Each point is reached from the start by the listed moves, each made once or not at all, plus a little noise. Say if it took an odd or an even number of moves. Then give how often each move was made.

Moves:
(1): [34, -22]
(2): [19, 48]
Start: [-3, 6]
Points:
[31, -15] -> odd (1, 0)
[-4, 9] -> even (0, 0)
[50, 33] -> even (1, 1)

Moves:
(1): [45, 2, 5, 9, 15, -1, 10, 13, 5, 0, -11, 6]
(2): [0, 41, 4, 8, -10, 2, 6, 0, -4, -6, -3, -4]
(3): [-6, -6, 40, -10, -7, 6, -5, -1, 19, -8, -3, -14]
(4): [-1, -1, 3, 33, 1, 7, -8, -4, 5, -5, 7, 2]
(5): [-5, 6, 6, -8, 29, -1, -4, 2, 1, -3, 3, 6]
(6): [5, -3, -14, -7, 0, 37, -8, 8, -4, -6, 8, -15]
(7): [-12, -10, 2, -3, 11, 20, 49, -19, 4, 8, -16, 20]
(8): [-23, -1, 3, 1, 7, -8, 9, 65, -10, 13, -9, -9]
(9): [-18, 2, -17, 6, 1, -4, 3, 7, 41, 18, -2, -7]
(10): [3, -1, 2, 11, 7, 10, -4, -1, -13, 38, 4, -8]
(11): [1, -1, 9, 0, -1, 3, 5, 4, 6, 3, 31, 12]
Start: [-16, -15, 2, 25, 7, 4, -15, 33, -16, 12, -21, 11]
Points:
[33, 24, 1, 79, 20, 56, -20, 49, -25, 34, -16, -10] -> odd (1, 1, 0, 1, 0, 1, 0, 0, 0, 1, 0)
[-3, 27, 3, 39, 53, 20, 46, 35, 30, 28, -50, 32] -> odd (1, 1, 0, 0, 1, 0, 1, 0, 1, 0, 0)
[-41, 25, 12, 77, 14, 15, -13, 95, -38, 53, -22, -5] -> even (0, 1, 0, 1, 0, 0, 0, 1, 0, 1, 0)
[-71, -24, 45, 21, 50, 31, 37, 89, 34, 79, -14, 12] -> odd (0, 0, 1, 0, 1, 0, 1, 1, 1, 1, 1)
